Each row is a point. Two turns around zero, p and q, are shown by what they do to some points. Where does a point land after both, in the order given? Backwards means that the second turn is done in reverse. Each puzzle has new turns, and all numbers are rounded.

Turn p:
[24.1 -2.7] => [ 4.2 23.9]
[14.7 -3.3] => [ 4.2 14.5]
[-28.9  -3.3] => [  1.5 -29.0]
[-9.9  9.3] => [-9.9 -9.3]
Turn q:
[ 6.5 14.8] => [-16.0  -1.9]
[-15.8  10.2] => [ -0.7 -18.8]
[-22.0  -4.6] => [ 15.2 -16.6]
[ 0.5 -6.2] => [5.1 3.6]
[ 30.8 -14.2] => [-3.5 33.7]
Where do these land?
p, then q: [ 14.6 -11.0] => [-18.0   3.1]
q, then p: [-17.3 -18.6] => [ 6.9 24.4]
q, then p: [-13.2  14.8] => [18.5 -7.2]
q, then p: [16.0 14.8] => [ -7.5 -20.5]

Turn p:
[-33.2   1.9 -12.5] => [ -3.8  -2.9 -35.2]
[26.4 -8.9  6.9] => [-4.9  2.9 28.1]
[21.3  6.7 -7.2] => [  2.7 -14.7  18.1]
[-8.1 10.2 21.1] => [18.6 15.9 -4.0]
[-6.4 -9.9 -8.3] => [-12.6  -1.2  -7.0]
Turn q:
[ -6.3   7.3 -22.7] => [-20.0  12.2   7.9]
[ 15.9 -11.5  19.2] => [ 23.7  -3.4 -13.4]
[-23.7  13.0   8.1] => [ -9.4 -21.0  16.4]
[18.3  1.4 16.2] => [24.4  1.8 -1.0]
[-21.3  -2.6 -24.0] => [-32.2   1.3   0.2]
[17.1 -7.6  3.3] => [13.5  9.0 -9.9]
Where do these land?
q, then p: [-16.1   2.1  23.9] => [-22.8  14.5  10.3]
p, then q: [15.8 10.4 -2.2] => [ 14.5  -4.8 -11.4]
q, then p: [  5.5 -20.9  -2.7] => [ -6.6 -20.0  -5.5]
p, then q: [-28.9  13.6 -10.4] => [-18.3  26.8  -8.7]
p, then q: [23.7 -5.2 -8.6] => [  8.4 -22.3  -9.7]

Turn p:
[ 22.9 -16.4  13.6   0.0] => [-30.0   1.8   4.3  -7.7]
[-22.7 -11.6 -22.8 -23.7] => [ 28.4 -13.7  16.5 -21.5]
[-10.6  -3.6  23.2  13.7] => [ -4.3  19.6 -20.0  -7.0]
[  0.5  18.8 -12.8  15.5] => [  7.9  -9.2 -10.6  22.3]
[ 9.9 12.8 -1.1 -5.4] => [-2.1  1.6  9.7 13.9]
Turn q:
[-12.8 -30.3  -6.1  -3.0] => [  9.2 -23.6 -19.5 -10.3]
[ 11.2 -12.0  -9.4  26.7] => [  3.0  -5.9 -16.1  27.7]
[ 13.8   4.3  -4.9 -13.1] => [-2.8 17.5 -6.5 -7.0]
[20.3  5.0 12.7  0.5] => [12.4 19.5  3.6  7.1]
[ -5.1  -0.4   6.7 -18.7] => [  3.8   2.4   4.4 -19.5]
[-27.4  33.4   1.1   7.5] => [-25.5  -9.9  34.2   1.9]
Where do these land?
q, then p: [-10.2  17.7 -21.3  -0.6] => [ 23.0   8.9  -9.7 -12.9]
p, then q: [-35.3  -7.4   9.6   4.9] => [-16.9  29.9 -12.3  -9.1]
q, then p: [ 17.7 -22.1  -9.8  11.0] => [ -0.7 -29.4  -5.5  11.1]
q, then p: [ 22.7 -12.6  17.4  -3.3] => [-14.6  -8.2   9.5  24.8]
q, then p: [-0.1  8.1  0.4 14.0] => [ -2.6   4.0 -15.5  -0.1]
p, then q: [  5.2  16.3   3.6 -26.1] => [15.4  8.5 23.7 10.9]

Turn p:
[ -0.1 -19.7   1.1   0.3   5.9   5.6] => [  2.1 -10.5  -7.4  10.4   8.2  10.5]
[14.0  5.3  3.3 -9.1  3.1 16.2] => [ -3.2  13.9  -4.4   9.8 -11.9  11.4]
[ -9.3  -9.9  22.1 -12.3  -8.8   9.4] => [  9.8   2.9 -13.6 -13.9   4.8  22.0]
[ 17.7  16.5 -22.5   6.4  -0.1 -37.7] => [-20.2  11.5  16.0   4.0  12.2 -39.9]
[ 13.2   0.9  -4.3   7.3 -20.6  15.8] => [20.9 15.9  8.4 12.1 -2.9  2.8]
[-23.6  -8.3  30.7   8.9  13.1  17.2] => [  2.9 -23.2   1.9 -17.2  -6.1  35.1]
[-12.0  15.1 -30.5  -1.4   7.3 -26.6] => [-12.2 -10.5  -0.9  -5.1  -4.1 -42.0]
Turn q:
[ 9.1 16.9  9.0 -9.0 -1.0  0.3] => [ 8.0 14.0 -0.4  9.3 12.3  5.8]
[  4.1  -9.5 -11.6  -7.5  -2.7  -3.8] => [-10.9  -1.0  -7.2 -10.3  -0.2   6.4]
[ -0.1 -11.7  12.3  14.4 -29.8  32.8] => [ 22.9  -7.8 -24.7  -9.7   2.2 -34.1]
[ 12.4  -4.3  24.3  -0.2  21.7 -11.0] => [  8.2 -17.6  16.3  10.7  19.1  15.2]
[  8.9  28.0 -33.8  18.1 -19.3  -2.6] => [-27.6  24.6 -20.7  22.7 -11.5 -16.5]
[-27.7 -17.1   9.3 -10.1   5.6 -14.5] => [  1.1  -6.1  28.5 -24.6  -5.7   1.9]
[-6.6 -2.3 -9.5 -5.8 25.4 -1.3] => [ -1.7  -6.1   8.2   1.9 -16.1  21.2]
Where do these land?
p, then q: [  6.4   9.7  12.7  16.5 -10.4  11.0] => [21.0  3.9 -4.9  7.3 15.8 -3.7]
q, then p: [ 26.7   2.3 -20.0 -26.7   6.8 -10.9] => [ 10.7 -15.7  -8.7   6.6 -38.9   2.1]
p, then q: [-20.3   6.4  -1.2  10.7  -9.1 -12.5] => [ -2.3  -2.5   5.6 -13.1  18.5  15.9]
p, then q: [-22.7   3.8   4.1  20.5 -17.3   3.7] => [ 6.5 -7.1 -9.5 -8.2 29.0 13.7]
p, then q: [ -1.8  -3.1  -2.3 -30.7  -6.3  -8.6] => [-18.9  16.1  -2.7   3.0 -16.4  13.1]
p, then q: [  3.4   8.6 -12.8 -23.1  12.6   4.9] => [-18.6  14.1  -0.5  -4.4 -13.2 -15.2]
p, then q: [  9.0 -43.6  -5.7  11.2  21.0  14.4] => [  2.3 -43.3 -12.1   9.2 -22.9 -12.4]
p, then q: [-0.7 15.8 25.2 21.5  2.6 -1.9] => [ 32.5   4.6   5.4 -10.8  11.7   1.0]
